Every row gives one point. The last column is the point's height on a tilted bowl or saddle (a function of degree 2), plus a little noise. Count its main directions that bend up, bend down and stay straight.

Points (18 x 4):
[[ 37  51  10  60]
 [  7  11 -15  10]
 [ -6 -53   0  -1]
 [-20 -11  15  -8]
 [-17  -3 -34   1]
 [-18  -2 -29  -1]
 [ 49  10  -9  35]
 [-43 -48 -26   0]
 [-29  33  -3  12]
 [ -7 -28 -30  -2]
 [ 19  -1  -9   8]
 [ 18  -7 -23   8]
 [ 25  26   5  26]
 [-12   9 -37  10]
 [-51  16 -35  10]
 [ 20  -6   3   5]
 [ -6 -17 -38   3]
 [-29 -60 -38   8]]
Directions: 3 up, 0 down, 0 straight

Points (15 x 4):
[[-44  -3 -32  -7]
 [ -1  -3 -12  13]
 [ -2 -36  18 -13]
 [-45 -42  14 -60]
 [  3 -20  33 -31]
 [  8  -7  -1  10]
 [ 26  28 -27   0]
 [ 38 -17 -18  26]
 [  2  33   6   5]
 [  6   6   8   1]
 [  1   6 -13  12]
 [-22  -8 -13   2]
 [ 10 -12  36 -31]
 [ 23 -16  -5  17]
 [ 60  18 -15 -19]]
Directions: 1 up, 2 down, 0 straight

Points:
[[-30  29 -47 -10   8]
 [ 24 -25 -54  -5  45]
 [ -4 -13 -17   7  13]
 [ 34 -59  14  12  60]
 [ 14  19  43   4  18]
 [  4  44 -28  12  17]
 [ -8 -23   8 -17  10]
 [ -3  13  16   9   3]
 [-60   3 -31   4  32]
 [-14   6  12 -20  -8]
 [ -9   9   6  14   2]
 [-27 -11   9  10   7]
 [  5  14 -35 -19  -3]
 [ 10  16  29  10  11]
 [ 13  -2 -18  -7  10]
 [ -1  16 -10  27  11]
 [ 25 -21 -33  28  42]
 [ 12 -30  16 -13  21]
 [ -4   8  16   0   1]
 [ -5 -16   2  -8   8]
 [ 28 -21  -1 -25  16]
 [ 31  35 -12 -23  -3]
 [-20   0  13 -35 -12]
 [ 11   7 -41  -4  16]
 [-13 -23  39 -19  16]]
Directions: 3 up, 1 down, 0 straight

Points (44 x 7):
[[  0   6  -8  -6 -17 -23  12]
 [-46  23 -11  -4  35 -52  19]
 [ 37 -47 -18 -11 -11 -20  50]
 [ 41  13  -9 -10  -3  40   0]
 [  0  -1  30 -19 -19 -14  17]
 [ 18  25  -2  -7  -9 -15   5]
 [-17   1  12   4   4  26  -6]
 [-19  -5   3   7  32 -16  -5]
 [ 17  -1  42  -5  -5   7  12]
 [-21  -9  -1  25 -27  53   9]
 [ -2   5  -7 -33  -1 -30  22]
 [  3  24  26  -5  -6 -10   8]
 [ 16   1  27  -9   1 -14  12]
 [-21  17  -6  25 -32  -8   9]
 [ 12 -18  -2  48   8  39  13]
 [ 27  -1  12  -8 -54  14  10]
 [-27   7  11   6 -14  -1  -1]
 [ -1 -27   0  15  -9  -2   6]
 [ -7 -12  29  -6 -49 -31  29]
 [-30 -11   7  18 -22   0   2]
 [ 37  29 -10   8  -7 -30  13]
 [  0 -12 -26 -19  -7   4  11]
 [ -7  11  22  13 -15  -8   2]
 [-30  -9  17  17   0   8  -5]
 [-16  -3   0  29  10  24  -4]
 [  3 -30   4  16  -2  18   4]
 [ 28  41   9  -5 -11 -27  20]
 [  0 -23  21 -17   6 -13  13]
 [ 31  -2  14  15 -59  -8  14]
 [-20 -37   7  29  -7  32  10]
 [ -1 -15   8  -3 -20 -11   7]
 [ 14  12   7  -3  10 -28   8]
 [ 15 -47 -19   5   1  -4  30]
 [ 13  13 -30 -17 -40  -1  19]
 [  3 -33  -4 -34   0  19  22]
 [ 16 -25  -4 -32 -20  49  29]
 [ 19  -5   8 -46 -29  57  41]
 [ -7   7 -25   8   6 -20   4]
 [ 26 -60 -39  19  24  34  60]
 [  2 -23  26 -20   4   3  10]
 [-20  -2  -2  25 -19  29  -1]
 [ -1  21  21 -17 -20   5   9]
 [ 35   6  -1 -23 -22  12  11]
 [ 12 -10  23  22 -10   4   1]]
Directions: 4 up, 0 down, 2 straight

Points, 39 rows:
[[ 12  44  -6 -21   7  17  -3]
 [  1 -34  13   5   1   0 -11]
 [ 12   5  28  17 -30  11   6]
 [-10 -24 -23  11  35  -8  22]
 [-19  22  10 -11 -51 -12  -4]
 [-41  40   3  28 -12 -19  18]
 [ 20  18  21  14 -17 -27  13]
 [  1  39  13 -12  -5  -5  -1]
 [-20 -10 -14 -43 -14 -19 -37]
 [ -6  27 -28   6  11  18  12]
 [ -9  15  -3  35 -13  14  10]
 [ -1  22   4  32   3   2   3]
 [-39   5  -2  -9  14  22   8]
 [ -3 -60   5  28  -4   7 -18]
 [-13 -19 -11 -34 -17  -1 -17]
 [  4 -11 -12  -2   2 -15  -8]
 [  8  13  26  10  -2  -9   5]
 [  3  -1 -13 -12  18 -12 -12]
 [ 13  20  17   0  20 -11 -10]
 [  4   5  37  38 -22 -29  26]
 [-47  11  21   4 -25  17  -7]
 [  9 -20  13  24  -6  -9  -9]
 [-11  12   8  24  20  39  -1]
 [  5  25 -12  49  50 -31  -6]
 [ 17 -37 -29  17  49  42  14]
 [ -9   3 -14  -1  15  -2   1]
 [  9  38  30  -9   0  39  21]
 [  0   8 -18  18   6   1   2]
 [ -8   1  17   8 -27 -20  -2]
 [ 33  23 -20 -56   9 -13 -60]
 [ 14  16  18   5  12  11  -5]
 [-16  23  14  13  20   8  -6]
 [ -8   4  19 -25 -26  11  -4]
 [ 27 -21 -18 -16  -3 -25 -36]
 [-17   2  41 -20 -23  14 -14]
 [-11  21 -47  -5  31  -7  -2]
 [ 25  21   9 -10  -3  13   2]
 [-16 -15  12 -42  12  19 -18]
 [ 17  38 -10  -4  -3  23  11]]
Directions: 2 up, 3 down, 1 straight
